Each row is a point. Each copy is the shape, with its points in the same order, turned, moved and blurred by noise. Is it also mirrored, or only turned?

Shape:
[[-0.21  1.17 -0.66]
 [-0.95 -1.56  2.92]
 [ 0.16 -0.02 -2.09]
 [ 0.07 -1.01 -0.07]
 [-3.65 -0.60  2.77]
 [ 0.69  0.64 -0.84]
 [ 2.06  3.02 -2.05]
 [-1.15 -2.72  1.53]
 [-1.78 -2.58  1.51]]
Copy 1, 9 rows:
[[-0.47  1.85 -0.42]
 [-3.23 -1.76 -0.34]
 [ 1.11  1.45  0.77]
 [-0.48 -0.36  0.21]
 [-5.06 -0.12  1.10]
 [ 0.34  1.27 -0.62]
 [ 1.82  3.35 -2.17]
 [-2.07 -2.07  1.27]
 [-2.58 -1.74  1.48]]
Copy 1 is: mirrored
Copy 2:
[[-1.38  0.45 -0.80]
 [ 2.25 -1.15  1.39]
 [-2.53 -0.30 -0.41]
 [-0.94 -1.04  0.70]
 [ 3.08 -2.18 -0.38]
 [-0.91  0.66  0.35]
 [-2.64  3.66 -0.50]
 [ 0.53 -2.66  1.42]
 [ 1.39 -3.20  1.11]]
Copy 2 is: mirrored
Copy 3:
[[ 0.85 -0.04 -0.04]
 [-2.65 -1.73  2.49]
 [ 0.84 -0.32 -1.74]
 [-0.60 -0.95 -0.41]
 [-0.42 -3.13  3.81]
 [ 0.08  0.42 -0.73]
 [ 2.19  2.53 -1.64]
 [-2.38 -2.89  1.10]
 [-2.09 -3.40  1.16]]
Copy 3 is: mirrored

Shape (8 x 4):
[[ 2.39  1.22  1.11 -3.62]
 [-0.33  0.52  1.65  0.40]
 [-1.16  0.20  0.23 -1.24]
 [ 0.52 -3.85 -2.10 -1.00]
 [ 1.83 -0.84  0.70 -0.28]
 [-1.61  3.12  0.84  1.50]
 [-1.35  4.02 -0.63  2.17]
 [ 0.91 -1.83 -1.59 -1.69]]
Copy 1 (8 x 4):
[[-2.57  0.04  2.41  0.47]
 [-0.83 -0.85 -1.64  1.37]
 [-0.97 -0.19 -1.65 -0.57]
 [ 2.67 -0.59  0.50 -3.16]
 [ 0.38 -0.86  0.71  0.58]
 [-1.28  1.07 -3.58  2.39]
 [-0.73  3.17 -3.98  2.73]
 [ 0.98  0.48  0.82 -1.78]]
Copy 1 is: only turned
Copy 2:
[[ 2.73  1.48 -0.08 -3.16]
 [ 0.80  0.14  0.60  1.27]
 [ 1.13 -1.29  1.53 -0.66]
 [-2.99 -2.12 -0.12 -2.48]
 [-0.18  0.83 -0.86 -0.67]
 [ 3.00 -1.28  0.23  2.98]
 [ 3.60 -2.72 -0.82  3.27]
 [-0.96 -1.67 -0.12 -2.50]]
Copy 2 is: mirrored
Copy 3:
[[ 2.62  1.39 -0.69 -2.34]
 [-1.70  0.72  0.46 -1.12]
 [-0.61  0.30 -1.32 -0.33]
 [ 0.96 -4.43 -0.72  0.10]
 [ 0.35 -0.87  1.28 -1.61]
 [-2.86  3.00  0.49  0.84]
 [-2.25  3.38  1.21  2.68]
 [ 1.55 -2.06 -0.52 -0.12]]
Copy 3 is: only turned

Shape, 9 rows:
[[ 2.32 -1.71  1.54 -0.33]
 [ 0.87  0.76 -0.76  2.21]
 [-0.23  0.06  1.45 -2.62]
 [ 0.75 -0.97 -0.36  1.57]
 [-1.23  0.62 -4.02 -1.61]
 [ 1.11  0.37 -3.63 -1.22]
 [ 0.25 -1.34  2.01  1.43]
 [ 1.81  0.89  0.48  0.62]
 [-3.20  0.89 -1.02 -3.52]]
Copy 1, 9 rows:
[[ 1.80  0.36  1.65 -1.84]
 [-0.16  1.29 -0.94  1.04]
 [ 0.08 -2.41 -0.54 -2.96]
 [ 1.25  0.77  0.64  0.74]
 [ 1.38 -2.34 -4.37  1.05]
 [ 2.49 -0.68 -4.37  0.63]
 [ 0.00  0.13  2.33 -0.08]
 [ 0.15  1.44 -0.59 -1.32]
 [-1.30 -4.68 -3.07 -0.98]]
Copy 1 is: only turned
Copy 2:
[[ 1.87  2.21 -0.27 -0.18]
 [-1.60  0.41  1.29 -1.57]
 [ 1.70 -0.90 -2.54  0.12]
 [-0.12  0.53  1.68 -0.96]
 [ 0.39 -4.13  0.19 -3.78]
 [ 0.94 -1.65  0.43 -4.58]
 [-0.03  1.03  0.77  1.32]
 [-0.61  1.26 -0.58 -1.42]
 [ 1.14 -4.87 -2.35 -0.90]]
Copy 2 is: mirrored
Copy 3, 9 rows:
[[ 2.55 -3.22  0.42 -0.37]
 [ 1.95  0.05 -0.66  2.06]
 [-0.90 -1.95 -0.77 -1.87]
 [ 2.12 -1.21  0.74  1.16]
 [ 0.53  3.79 -0.51 -1.44]
 [ 2.71  2.43 -1.00 -0.99]
 [ 0.93 -2.83  0.84  1.64]
 [ 2.30 -1.49 -1.29  0.73]
 [-2.70  1.52 -0.51 -2.28]]
Copy 3 is: mirrored
Copy 4 (9 x 4):
[[ 0.84  1.55  2.68 -0.11]
 [-0.59  0.51 -0.39 -2.56]
 [ 0.41 -2.07  2.29  1.87]
 [-0.72  1.03 -0.52 -1.10]
 [ 1.20 -2.45 -3.49  1.72]
 [ 2.02 -1.05 -2.61  0.05]
 [-1.78  0.93  1.96 -0.46]
 [ 0.54 -0.56  1.07 -1.88]
 [-0.59 -4.05 -0.62  3.38]]
Copy 4 is: only turned
